Each row of a before or after table is a point. One or more steps were done to the points. Then noise was added and the rows were shuffled. The steps act on columns, c1 being the first. Write out the steps. A step turns or swaps two columns, mirrors them in a line or flattens them onto one, adds a multiple of one to another, or multiplies or shifts one. Angles are multiples of 10 degrees, from the lower column toward the higher: turns from -170 to 170, lines from 10 to 170 but not 90. Use the fewest steps. Two steps may share a column if one is a turn and the other turns, adds or multiplies; they go together, in the order done. Otherwise the lowest column goes first.

Before (8 x 2)
[-.74 .19]
[.17 -.12]
[.11 -.01]
[.22 .50]
[-.28 .01]
[-.12 .43]
[-.38 .20]
[.53 .41]
After (8 x 2)
[-.75 -.31]
[-.39 -.07]
[-.11 .38]
[.55 .77]
[-.26 -.16]
[.23 .65]
[.18 .01]
[.10 .07]
Steps: add 0.7 times c1 to c2

Before (14 x 6)
[.20 .09 -.06 .14 -.02 -.18]
[.07 -.10 -.19 .00 -.28 .05]
[-.84 .06 -.01 -.27 -.22 -.09]
[.26 -.14 -.22 .09 .24 .00]
[-.04 -.05 .13 .08 .11 -.09]
[.02 -.04 .36 -.12 .51 .23]
[.20 .27 .01 .06 -.12 .01]
[-.02 -.16 -.02 .00 -.19 .23]
[.15 -.10 -.23 -.03 .21 .14]
[.23 -.15 -.03 -.16 -.05 -.20]
[-.32 .00 -.20 .11 .18 -.94]
[-.48 .07 -.11 .13 -.21 -.31]
[-.81 -.15 .19 .13 -.15 -.04]
[.18 -.08 -.27 .07 .24 .14]
After (14 x 6)
[.24 .18 -.14 .06 .21 -.03]
[-.08 .05 .14 .02 .11 -.11]
[-.06 .09 -.07 .11 -.20 .20]
[.07 -.11 .55 .07 .49 .26]
[.16 .07 -.13 .11 .23 .10]
[.13 .11 -.22 .06 .22 .12]
[-.35 -.02 -.15 .00 .20 -.93]
[-.52 -.10 -.14 -.07 -.24 -.29]
[.04 .02 -.29 .09 -.30 .03]
[.14 -.01 -.01 -.28 -.14 -.02]
[.28 -.03 -.09 .17 -.02 -.19]
[-.81 -.08 .11 .19 -.12 -.02]
[-.69 -.54 -.06 .15 -.20 -.06]
[.16 .10 -.11 -.14 -.02 -.14]
Steps: turn c1 and c4 by 20 degrees; turn c2 and c4 by -110 degrees; add 0.3 times c5 to c3

Before (10 x 11)
[-.16 -.15 -.16 -.06 .00 -.11 .27 .15 -.41 .08 -.21]
[-.20 -.18 .07 .57 -.18 -.04 .17 -.09 -.03 .26 .12]
[.20 -.31 -.24 -.03 -.13 .16 -.10 .04 -.08 .17 -.06]
[-.39 -.18 -.44 .04 .22 -.11 -.17 .23 .10 .24 .12]
[-.13 .04 .30 -.10 -.22 .11 .05 -.29 -.23 .05 .28]
[-.03 -.02 -.16 -.08 -.14 .02 .28 -.12 .01 .12 .11]
[.09 .09 .01 .01 -.09 .03 -.11 -.14 -.19 -.05 -.05]
[.29 -.16 -.04 .33 -.29 -.24 -.13 .15 -.01 .00 .19]
[-.27 -.05 -.12 -.06 -.38 -.04 .05 -.13 .08 -.08 .15]
[.05 -.47 -.34 .23 .13 -.02 -.03 .13 .03 -.08 .04]
After (10 x 11)
[.19 -.62 -.02 -.24 .13 .01 -.19 .04 -.07 .03 .18]
[.09 .17 .01 .01 .09 .08 -.08 -.14 -.19 .05 -.04]
[-.13 .08 -.10 .31 .22 -.09 -.07 -.29 -.23 -.29 .00]
[-.39 -.36 .04 -.44 -.22 .20 .01 .23 .10 -.16 .21]
[-.03 -.04 -.09 -.16 .13 -.25 .13 -.12 .01 -.13 .10]
[.06 -.94 .23 -.34 -.13 .03 .01 .13 .02 -.03 -.09]
[-.16 -.30 -.06 -.16 .00 -.18 .24 .14 -.40 .20 .12]
[-.27 -.10 -.06 -.12 .38 -.03 .06 -.13 .08 -.13 -.11]
[-.20 -.37 .57 .08 .19 -.12 .12 -.09 -.03 -.16 .24]
[.29 -.32 .33 -.04 .28 .23 .14 .15 -.01 -.18 -.03]
Steps: multiply c2 by 2; swap c3 and c4; multiply c5 by -1; mirror c6 and c7 in the line at 120 degrees; turn c10 and c11 by 100 degrees
